Rows are points. Any point is a mix of the corners, with weights that add up to 1. It lies inside the corners' shape when no weight is negative. Is each point inside? If not, which corners have a negative weight?

Corners:
(1): [ 48 -25]
(2): [-7 58]
(3): [ 15 -43]
Points:
[-15  60] -> outside (1)
[ 16 -39] -> inside
[ 3 -6] -> outside (1)
[ 44 -23] -> inside
[14 35] -> outside (3)
[13 17] -> inside
[-1 47] -> inside

Corners:
(1): [-55   9  47 -17]
(2): [ 20  17 -10 -36]
(3): [44 25 -8 37]
(4): [-4 46 -6  9]
(5): [  9 -60   0 -17]
Points:
[ 27   4 -14   1] -> outside (1)
[  6 -10  10  -3] -> outside (4)
[8 3 5 5] -> inside
[-8 33  3  1] -> inside
[ 19   5  -3 -17] -> outside (4)
[ 14   3 -11 -27] -> outside (1, 3)
[17 29 -4 18] -> inside

Corners:
(1): [ 11 -13  -4  -9 -23  19 -11  24]
(2): [-30  -7  -5   6 -50 -19 -28  -9]
(3): [-29 -28 -14  10 -29  -7  -8  -5]
(4): [-15   3  -7  15   4   7 -36  15]
(5): [ -9  -6  16  25 -40 -42 -24  14]
(6): [-10  23  18   8  24  60  27  -1]
(7): [ 20  20  -8 -37  37  26   8   0]
(8): [ 38  28 -13   9  13  34  27 -24]
(9): [ 26  42 -25  -2  14   7  10  14]
Points:
[-21 -12 -10  19 -44 -35 -33  16] -> outside (6, 7, 8)
[  3   2 -12  10 -21  -5 -11   2] -> outside (6, 7)
[ 4 10 -1  5  5 16 -2  6] -> outside (2)
[ -1  10  -9   8   2  10 -13   7] -> inside
[ -8  -4   2   2 -15  15 -10   4] -> outside (9)
[-9 10  6  8  2 25  2  3] -> inside
[-11   5  16  -6   1  24 -10   9] -> outside (3, 8, 9)

Corners:
(1): [-27  25  27 -43 -26  24 -42 -16   2  31  28]
(2): [ -5   2 -16   2  12 -17  18  14 -12 -38 -32]
(3): [-46  27 -20  22  29  14 -36  -4  16  49  39]
(4): [ 14 -13  -2   2  -8 -12 -36   9  19   4 -38]
(5): [-13 -18 -11  30  -4  -1  -5  19 -34  -1  22]
(6): [ 28  17  43  25   9  12 -18 -24   4  -7  -5]
(7): [-17   1  -9 -60  -9  12  35 -26  16  -2   9]
(8): [  7 -25 -13 -38  -8  -4  34 -12 -27 -23  24]
(9): [ 26  -1  27   9 -27 -13   2  -6 -17  33 -19]
(10): [ 8  7 24 27 28 -1 24 -5  1 30  8]
(11): [  3 -27 -31 -26 -14  20   7  -6 -25 -17 -34]
(12): [ 31  35 -30  20   8  16   2   8   8 -34   7]
Points:
[  8   2   1 -12  -7   5   8  -7  -5  -4  -1] -> outside (3)
[  5   3   9   2  -3   4 -11  -8   3  18   0] -> outside (2)
[  8  -3   0  -5  -5   4   1  -4  -9 -10 -12] -> outside (3)
[ -5   8  12   2 -12   8 -22  -6  -7  16  28] -> outside (2, 10, 11)
[ 2  0  5  8  5  4  2 -3 -6  6  2] -> inside
[ -3  14  18 -10 -12  10 -25 -12   1  14  18] -> outside (2, 10, 11)
[10  2  2 -4 -1  2 12 -4 -5 -6 -4] -> outside (3)
[ -6   2  -7   7   3   2 -19   2   4  11   0] -> inside

Corners:
(1): [ -7  25  -2 -13  -5   2   5   6  15   0  16  13  -2  10  26   4 -14  -4]
(2): [ 24 -24 -26 -41 -15   8  -4 -12  35   6 -18 -14 -18  14 -32  28  -7   4]
(3): [-11   6 -29 -23   9 -36  -1  11 -13   6 -22  12  -6 -12  17   6  28 -33]
(4): [  8   0 -18  14  -3  22  20   5   0  13 -37 -18  14  11   7   0  14  37]
(5): [ 12  13 -27  15 -24   9 -19   8  30   4  11 -17  13 -11   2 -21  -4 -30]
(6): [ 12  32 -17  38 -14 -19  13  14  -4 -12  30 -19   9 -20  42   8 -10 -38]
(7): [-14 -14   0 -10  18  14  17  15   8  20 -18   5  26   1 -41  24   6   7]
(8): [ 11  12  24   2 -19  -3  20  43   1  -7 -36  26 -15  21 -14  15   7   8]
(9): [ 51  11  32  18  -4  -5   8  -2  23 -44  18  18 -23  19  29  38 -17 -13]
(10): [ -7 -32  -7 -16 -29 -29 -12  18  12  16   6 -18  23 -15   6 -20  17   2]
(11): [ 21 -11 -27  15 -17 -31 -20  12  10  37  16 -18   1  -1  -2 -35  12  -9]
(12): [ 15   0  18 -14  18  24  29  13 -13 -15  -6  -2   6  24 -31  11  -2  -1]
(13): [  4 -31   9  14 -12   2   9  -5   0  41  -4  39  -9 -28 -12  -6 -19  -2]
(14): [ 17  -1 -23  -2 -25   1   3  12 -15  -1 -23   1   5  12 -14  23  25 -10]
(15): [ -3  19  47 -28   9   6  21 -14   5 -14   5  -8  -3  15 -19  16  -7  19]
(16): [ 17  -2  11  -9   1  12  16  37  34  -2   5  14  60   6 -50 -10 -17  50]
(17): [ -4 -24  37  -5   1 -14   1   9 -23 -19   2  25  -5   0 -12  15 -13  40]
(18): [-18  13 -11  11   8  15  28   2  19  15  -5   3   9   6   2 -28  -8 -30]
(19): [  5 -24  -5   1  -9 -22  -7 -14 -26  26 -28 -44  21   8  15  35 -20  11]
Points:
[ 5 -3 -4 -9 -5 -3  5 10 14 -2  4 -2 11  2 -6  0  5  0] -> outside (8, 13, 19)
[ 14   2  15  -8   2   2  11   6   2  -5 -10   1  -1   8 -16  18  -6  11] -> outside (1, 10, 14, 18)
[ 5  3  5 -5 -4  2 12 14  7 -5 -8 -1 13  8 -8 10 -4  8] -> outside (11, 13)
[ 8  5 -2 -4 -4 -1  8  9  2 -5 -7 -6 -1  9  1 12  3 -7] -> outside (13, 16)
[ -1  12   9  -8   1  -8  10   7  -7 -13  -2   3  -4   8  12  19   2 -15] -> outside (2, 4, 11, 13, 16)
[ 11   4 -10   5 -11  -6   6   9   3   1   1  -5   5   0   3   9   0 -10] -> inside
[  7 -11  16 -11  -3  -4   4  10   3   0 -10   8   0   8 -13  13  -5  20] -> outside (6, 14, 18)

Corners:
(1): [ 12  16  -1  -5   0   4  11   9 -13 -17  11  38  -6   2  31  11  18  -2
  10  -9]
(2): [ -1   4  12  -9  -6  10 -24  -4  13  -1  -3   5   4 -42  -9   5   7  -2
  -3 -19]
(3): [  0  -2  -4  -4 -12  -6   7   9  -1   5   3  -7 -10 -14  -9   7  15   3
   0 -17]
(4): [-18   4 -13  -3 -10  -7   5  22  -9   1 -22  -1  -5  -4  -8  10 -10 -20
   3  -1]
(5): [-11  -4  -4  -6  -1  -8  -3  12   3 -19  13  -3 -17   9  -2  -6  17  -4
  -1  28]
(6): [-10  -6  12  21  29 -12  13  -5   6 -13 -24   0  11   1  24  -2   0  15
  16  -8]
(7): [ -5  -9   2   4  18 -11   7  11   7  -6  12   7 -15   0  -8  14 -15  14
  -1 -11]
(8): [ 15   3  -7  -2  24 -15  11   7 -12  -3  12  -8  -3   4  -7   4  16  -6
 -14  32]
(9): [ -4  17  28  -8 -11  34 -13   8  -4  10   2   2   6 -11   7 -10  11   0
  -2 -10]
(10): [-14   7   5  15  -9  -2   0  -1  -9 -17  -4  20  12 -16  -8  -2  13  -4
  11  -9]
(11): [  2   2 -12  39  -4 -30  -1   2 -19 -10  14   0 -23 -10  14  15  11 -22
 -14  18]
(12): [ -6  54   6  -2   5   0   4  12  -6  19  15  15   7  -6 -12 -18  13  -2
   4 -19]
(13): [ 11   3   2   8  -4 -10  11  -4  -4 -11  -6  -4   3 -19  -4   4 -11  -7
  22   4]
(14): [-18  -5   6   7  -8   8  19  23  11 -10   0   0  -4  -1   6   7  -4 -17
  -5 -17]
(15): [ 27  -7   8  -4  22 -14 -20 -18  15  -6   7  21  -6  -6 -10   6  13  12
  -2   3]
(16): [  5   2  38  -3  -4  14  11   6   5  -7  -1  -5 -15 -14  -8  -1  18   7
  -4  26]
(17): [-17  21  -5  -3  -8  -8  14  -4   5  -2   1   0   0   6 -16  14  10   5
   1  -9]
(18): [ -2  21  12  -5  10  60  16   7  -6  -5  -8  -6 -13   2 -24 -25  17   4
   4  -5]
(19): [  4  -8  17   9  48 -16  -7  -8   0 -11  11   4 -10  11  -8  11   2   9
   0  -8]
(20): [ 27 -10   4  -6  12 -20 -10   7  -8 -13   7   4 -21  -3  -3   8  -4   7
 -12  -3]
(21): [-13  -5   1   0  -4  -5   4   3  -2   1  -8   5   0  -9   1  -3 -22 -28
 -11 -20]
Points:
[ 1  2  1  5  8 -2  7  8 -5 -8  2  7 -6  0  3  2  3 -5  1 -4] -> outside (2, 16, 17)
[  7   6  15   1   7  10   3   1  -3 -11  -1  11  -1  -5   5  -8   8   1
  10  -7] -> outside (2, 4, 7, 8, 11, 17)
[-12   9  -1  11   1   0   9  15  -7  -8   1   3  -6   2   5  -2   5  -5
   7  -7] -> outside (2, 8, 15, 16, 17, 21)
[  0   6   9   4   9 -12  -3   0   0  -3   2   3  -1  -8  -6   2   3   1
   0   2] -> outside (1, 3, 14, 18)
[-5  9  5  5 -2  0  2  5 -3 -7  0 10 -2 -8 -1  0  3 -5  2 -6] -> outside (3, 8, 19)
[-2  6  7  5  6 -1  3  5 -2 -7  3  5 -5 -4 -2  1  5 -3 -1  0] -> outside (3)
[ 5  1  3  2  9 -3  1  5 -2 -7  2  5 -6 -5  3  2  4 -2  2 -3] -> outside (10, 16, 17)
[-2  4  3  3  4 -1  3  6 -1 -5  2  4 -5 -4 -1  3  4 -4 -1 -7] -> outside (16)
[-4 14  8 -6  6 13  7  5 -3 -1 -3  1 -2  4 -2 -7 10 -1  5  2] -> outside (2, 7, 10, 11, 14, 20)

Corners:
(1): [-30 -34   8 -13 -22  18  -4 -15  -1 -24  16  14  -5 -13  -4  -7   0  17
   5 -31]
(2): [ -6  47 -17   6  25 -28 -19  45  30   1 -13 -31  32  -3   7 -32 -15  37
 -36 -24]
(3): [ -9  -8  -2  -9  12  13 -13   0 -34  39 -22 -37  10 -12  28  14  23 -16
  29  10]
(4): [  4 -32 -29 -28  19 -11  -8  19   8 -10   6 -28 -20  -2 -34  -7 -25  13
  14  16]
(5): [-12 -11  36  -2  24 -12  -5 -14 -27  25  22 -12 -11   2  -3 -18  12  43
   8 -25]
(6): [-43 -15 -24 -16  30  21 -27 -17 -22   1 -13 -35  -2  -8 -34  12 -25   5
  -7 -32]
(7): [-22  45  -6  -9  -2  19 -25  18  12 -13  26   9  17 -12   6  17   9  21
 -17   7]
(8): [ 10   1 -33 -19 -25 -21 -27  19  14 -22 -19  11 -22   2 -24  -2   8   1
  16 -29]
(9): [ 19 -26  13 -24  21  21   5 -10 -18  22  17  17  23   8 -11   5  14   1
  11   3]
(10): [ -9   1  33  14  27 -18   3 -11  14   8   6  20   1  19 -28 -22 -16  34
  11  -9]
(11): [-18 -49 -24  -3  12  20 -10 -15 -10  33   5  15  20  -5  30   4  22 -13
  36 -38]
(12): [  5   2  -2   3  18  28 -29 -14  -3  17 -25  -8 -24  23 -14 -15  10  15
 -14  -3]
(13): [  4  33  14   1  12  29 -17  -6   8  25 -13 -27 -23  -1   9  -9 -14  -1
  14   1]
(14): [  7 -27 -26 -25  23 -25 -42   1  -4  -6 -18  16  20  16 -29   6 -28   6
  16  -8]
(15): [-32 -30   9 -19 -25   6 -17   3  28  -4  17   7 -12   1 -24   7 -28 -27
  -5  -9]
(16): [ -7  60   4   8  13  -5  -7   7  11 -16  19  -6  -5   2  16 -23   5 -14
 -11  28]
(17): [-16   2  -5  15 -20   8  13   6  23 -12  26 -19 -21   0  13  21 -21 -13
 -23  -3]
(18): [-26  23  15   7  13 -17 -30  -1  29  -1   3 -20  33   4  25  -6  14  -2
   9 -40]
(19): [  2   5  26  23  -3  18 -17   1  21 -28  37  37   3  19   1 -10 -14 -12
   9  -7]
(20): [-15  -8   2  12 -21   6 -29 -25   2   6   5 -14 -23 -20 -24   8   5  -2
 -11  11]
(21): [-20 -25 -17  -5 -24 -34  14  -1   0   6  49 -16  47   8  12 -27  15 -24
  33   8]
Points:
[-20   7  -7  -9   5  -9 -12   8   7   2   4 -15   8  -2   4 -15   4   8
   7 -15] -> outside (9, 14, 17, 19, 20)
[-15 -10  11  -4  10   0 -12  -4   3   7   5 -10  13   8  -3  -7 -10   0
   5 -17] -> outside (4, 7, 8, 11, 16, 20)
[-10   2  -1  -2   6  -1  -1   6   6  -1  18  -9   7   0   5  -7  -2   4
   9  -8] -> outside (12, 14, 15, 20)
[-12  -9  -2  -5  -4   3 -14  -2   4  -7  13   5   1   2  -5   0   2  -1
   8 -10] -> outside (2, 13)
[-10  -2  -7  -3   4   3 -14  -1  -2   0   8  -7   3  -2   3  -2   5   0
   5  -5] -> outside (10, 13, 15)
[ -6 -14   1  -6 -11   9 -16  -1   4   6   9  10  -1   1  -1   2  -1  -4
   6 -10] -> outside (4, 6, 10, 16, 18)

Corners:
(1): [ 30 -56 -28 -14  -5  36 -19  36 -13  17  48   0  31  -8   3 -19 -33  -6
  51  -5]
(2): [  2 -23 -37   0  -9  -7  -9 -32 -22 -37 -32 -27 -32   9  31   7  -9 -14
  26 -14]
(3): [-26 -22 -15  31  35  -8  20  15 -48 -20 -35 -19  22 -22  -7  27 -26 -33
  13  -5]
(4): [  7   1  -3  16 -27 -30  41  -1  13   3 -11   6  13 -29  39  16  -5  41
 -51 -21]
(5): [-41  -1 -33   8 -33 -46   0  27 -42 -35  13   6  30 -24  18  12 -21 -35
 -32  12]
(6): [ 18 -12  -4  13  -8 -50   9 -10  20 -20  16  28  -9  34 -34  -2  11  21
   6  52]
(7): [-16  39   5  25 -35 -50 -12  18  39 -25  34 -40  42 -23  21  21  -6 -19
 -36  -1]
(8): [ 25 -10  21 -58  38  14 -12  49 -19  39 -14 -15 -19 -46  -8  -3 -17  19
   1  10]
(9): [-26 -16 -55 -22  45  28 -16  11 -27 -22 -56 -34  26  32  27  16  27  10
  15 -14]
(10): [-30 -36  -7  -2  18  29   8  37  -6   7  21  29 -17  30   3 -47  17 -12
  30  44]
(11): [ 42  44   3  24  18 -22  40  11 -35  25 -34  20  -9  37 -10  12  -1 -14
  32 -29]
(12): [  6  10  11   7  56  19  28  -6 -45 -16  17  -1 -41  13  14  12  12   0
  47 -41]
(13): [-23 -15 -17   0 -22 -42  10  52   8 -17 -40  -9   5 -31 -18 -10 -22  37
 -31 -32]
(14): [ 16  33 -14  -6  32 -44  21   5  12  -7  -6 -30  24  39   4 -40 -28 -27
 -34  59]
(15): [-29 -18 -56  20  51  53  45  27  16 -17   9  25 -18 -18   3 -38  30 -10
  24  54]
(16): [ 22  13  20  -6 -11  15 -16 -33  -5  25  26  28 -18  18 -29  -9  15  47
   7 -18]
(17): [-31  -2 -28 -44 -34  -9 -15   3  -6  22 -12 -34  18  -7  21  18 -36  36
  20  -6]
(18): [  6  18  28 -39  51  15 -29  18 -18  37  10   4   5 -17  17 -45   7 -11
  60 -46]
(19): [  8 -32 -37 -39 -19  20  -5  22  28 -21 -13 -15  57  27 -37  22 -28 -41
  31 -10]
(20): [ -7  26  20 -26  13  30 -28 -13 -28 -19  20   8  20  43  18 -30 -10  44
  27  43]
(21): [-15 -40 -40   4   1 -28  29  34 -29 -17 -51 -28  14  -2 -20 -49  30  -5
 -23  58]
Points:
[  2  -5 -12  -9  17  -1   5  14  -7  -1 -11  -9   6   6   1 -10  -3   3
  10   7] -> outside (5)
[ -9  -9 -12  -7   0  -1  -2  17  -7  -5  -3  -2   9  -1   1  -8  -1   5
   7  11] -> outside (12, 14)
[  1   3  -6  -4   8  -3  -2   9 -15  -3   7   0  -1  11   6 -17   1   8
  16  12] -> outside (3, 4, 19)
[  6   5 -19   0   9   5   4   2  -7 -14   6  -6  16   9  15  -7   3 -16
  12  -8] -> outside (3, 6, 8, 10, 13, 17)
[ -6 -17 -21  -6  -5   3   5  13 -10  -9  -3  -5  11   2  -1   6  -8   4
  12   1] -> outside (14, 18)
[ 14   5   3  -8  20   7   2  -1 -22  15  -2  -9  -3  11  12 -13   0  10
  14  -3] -> outside (5, 6, 13, 15, 19)
[ -5  -3 -12 -13   0   2   1  10 -15   5   0 -10  10  -2   8  -1 -15  -2
  17   2] -> outside (6, 9, 13)
[ -4  -3 -15  -4   6  -6   3   6  -8  -5  -2  -5   8  11   3  -7  -3   2
  13   2] -> outside (8)
[ -7   8  -3   5  11  -1   2  11  -2 -11   3   4   3  -4   5   4   6  -1
   9 -10] -> outside (1, 14, 17, 21)

Corners:
(1): [ -6 -11 -23 -27 -19  -6 -51 -32 -22   2 -44  40   7 -26 -21 -10   9  15
   5  -9]
(2): [ -6 -22  26  46  40 -15  -7 -13   4 -19  46 -17 -44 -21  18 -24 -35 -35
  34  32]
(3): [ 30   7  -1  41  -7   2 -19  10  19  22  34   0  46  23 -11 -29 -28  -3
  -4 -23]
(4): [ -8  20 -10 -12 -15 -28 -41 -26  25 -24 -60  42 -34  -5  -3  13  16 -28
   5 -25]
(5): [ 28  -3 -26 -34 -29  39 -21  -6   6   6  40  31 -19 -28  -6 -26 -36  22
  19 -30]
(6): [-38  18 -36   4   0  -2  41  15  32   0 -34 -20  58  14  23  26  33  -6
  27 -33]
(7): [ 18  19  39   8  22  21  -4  19  -1 -13 -14   4  27 -13  33  36  25  -4
  34 -36]
(8): [-14  47   9  43 -11  -7   5 -33  38 -16 -52  22  40  23 -43  38  14  -8
  -4  -4]
(9): [ 35  30   8  -1  42 -41  24   5  39 -24  10 -22 -26 -19  21  12 -40 -35
   4  14]
(10): [-27  -1  10  54  -1  38  -1  28 -27  -4  17  -1  36  12  47  18  42   9
  -8  -1]
(11): [-21  30 -33 -11  17  22   5 -16   4   3  37   4 -12   3  20  10   0 -29
  18 -20]
(12): [-33  44  -3  -9  19  38 -35  -5  -7 -28  17  -7 -42 -14  16   3  -2  10
  55  22]
(13): [-21  34  12  32 -21 -14  12 -33  18 -15  23   9  16  21   1 -17 -47  -9
  51 -12]
(14): [ -4  -7  30 -20 -13  38 -26 -25 -27  -9   8 -16 -11  11 -21  12 -17  -3
 -14  22]
(15): [  2   4  39  -5   1  28 -51  17 -19  43  20  25 -17 -15  -7 -32  22  23
 -25  29]
(16): [-12  24   4  -5 -13  -6  27  33 -15 -34 -57 -35  54  -3 -23 -24  23 -16
  -3  14]
(17): [ 18 -11 -31 -43  13 -14 -51 -30  36 -31  -7  30  23   4 -35  14   6  10
  45  -1]
(18): [ 47 -24  12  -1 -18  -6   8 -24 -37  15  10 -33  15  -7 -18  26  25 -14
  19  54]
(19): [ 40 -14  32   4  15  13  22 -14 -17  -9  25 -49  -7 -15  14 -18   8   8
   0  47]
(20): [ -2  38 -11   1 -25  36 -17  32 -16  17 -29  35   5  39  -4 -13   1  18
 -10 -14]
(21): [ -5 -31  -6 -34   6 -36 -25 -32 -16 -40  21  -7 -25 -21 -26 -30 -48  18
  49 -41]
Points:
[ 1 15  4 -3  2  8 -8  0  2 -8  2  0  9  1  1  3  2  1 16 -6] -> outside (1, 2)
[  6  18  12   9  -8  -2  -8  -5   1  -3 -22   3   4  -2  -9   6  -1 -11
   7   8] -> outside (10, 11, 17, 19, 21)
[  1  20  -2   0  11  -8  -7  -6  16 -16  -2   3  -7  -7   0  -7 -13  -7
  20  -6] -> outside (10, 14, 18)
[-5  9 -3  6 -8  9 -8 -8 -2 -9 -5  3 15  4 -4 -1  2  1 15 -6] -> outside (9, 15)

Corners:
(1): [ -4  25  22  -9  18  -7  13  24  19   6  -7  -6 -21  -9 -17 -31 -15 -22
  11  -5]
(2): [ 14 -21  18 -16  -5   4  -2 -13   0   6 -29 -18 -30  -5 -25 -10   4  32
 -26  45]
(3): [-22 -18  -2  19  12  -5  -9   4   9 -10  13 -24 -17 -19   5  -4 -31   2
   4  15]
(4): [ -5  -4  25   7   9 -16 -20  10 -12  17 -24  -9  -3 -14  17   0   1 -10
 -39   6]
(5): [  1   8  -2  12  24   0  16   1   8 -32  10  17 -16   2   0  14 -14  17
 -32  30]
(6): [  0   8  -2  -9  13   6  -3  -5   5  27  -3  -5  -2   6 -10   0  -2  20
 -11  46]
(7): [ 32  41  33  -7 -12 -32  -8  17   1 -12 -24 -34  -4  17 -19  17 -36 -35
 -17 -26]
(8): [-15   6 -36 -15  13  29  34  24  -2  24  -5  -5  -5   3 -13  11  16 -25
  18 -47]
(9): [ 14 -23  42 -14  27 -36  -2  14  21  12  31   0 -15  -6  21  13  -9  14
 -34  31]
(10): [  8  16  25  10 -14 -57  33   3  10   0  -3   2 -26  22  15  -1 -13   2
 -13 -12]
(11): [  9  -9  14   2 -18  12   0 -29   3  10  11   8 -13  -2   4 -36 -26  10
 -29  28]
(12): [ 13 -16 -15 -14  18  17  11   1   8   6  -3   0 -11  -5  16 -22 -52  42
  -6  22]
(13): [-30  -9 -20   8   0  51  19  30  24  10 -15   7 -25   5  -3  11  15   4
  23 -42]
(14): [ 13   0  22  -8  13 -58 -26  21 -36 -27 -27  18  11  29   5 -18 -22  -4
  10   3]
(15): [-26 -27 -28   4  27  25  22 -12  38   2 -24   7 -13  -2  -8   5  22 -16
  38 -22]
(16): [ 16   6  41  -7  27 -53  -4  19 -22  16  -3   8   6 -10 -15   7 -30  -3
 -13  -6]
(17): [-32  -5 -48  14   6  21   8  21  45  10  -3  21   4  -3 -15 -18  26   0
  -4 -22]
(18): [ 31  20  35  17  13 -43 -10  16 -21  -5   1 -22  -4   8  11 -10 -17  -6
  -3  -5]
(19): [-21 -22 -18  24   6  32  40  38   3  15  -7 -10  11  35   2  -8  16 -10
  13 -26]
(20): [-58  11 -25  10   7  51   7  13   6  -2 -23 -23  16   2 -15  -4  31  -6
  20 -60]
(21): [ 25   0  31  -2   5 -20  10  31 -14 -20 -11 -18  48 -24  -8  -8 -12 -17
  12  16]
Points:
[  0  -5   1  -1  11   1   6   8   5   3  -5  -6  -8  -4   2  -9 -20   8
  -4   6] -> inside
[  2  -3  10   5   6  -8   0  10   4   0  -9  -7  -2   3   0   0 -10   2
 -10   2] -> outside (1, 8)
[ -3   3   8  -2   7  -5   6  14   7   3  -3  -7  -8  -2  -5  -5 -14  -3
  -7   0] -> outside (15, 18)
[  1   0   5  -4  11  -2  -1   3   0  -2  -7  -6  -3  -7  -4 -10 -13   0
  -9   0] -> outside (6, 10, 13, 19)
[-15  -7  -4  -6   5  16  10  13   5  24 -12   3 -11   5  -5 -10   5  12
  -7  -4] -> outside (3, 5, 7, 15, 18, 21)
[  6   5  15  -5  10 -11   1   7   0   1  -8  -8 -10  -1  -3  -5 -17   2
  -6   7] -> outside (17, 19)
[ 12  -8  21  -1   7 -13   1   5   4  -2  -2  -3 -15   4   8  -6 -19  10
 -12  24] -> outside (8, 16, 17, 20)
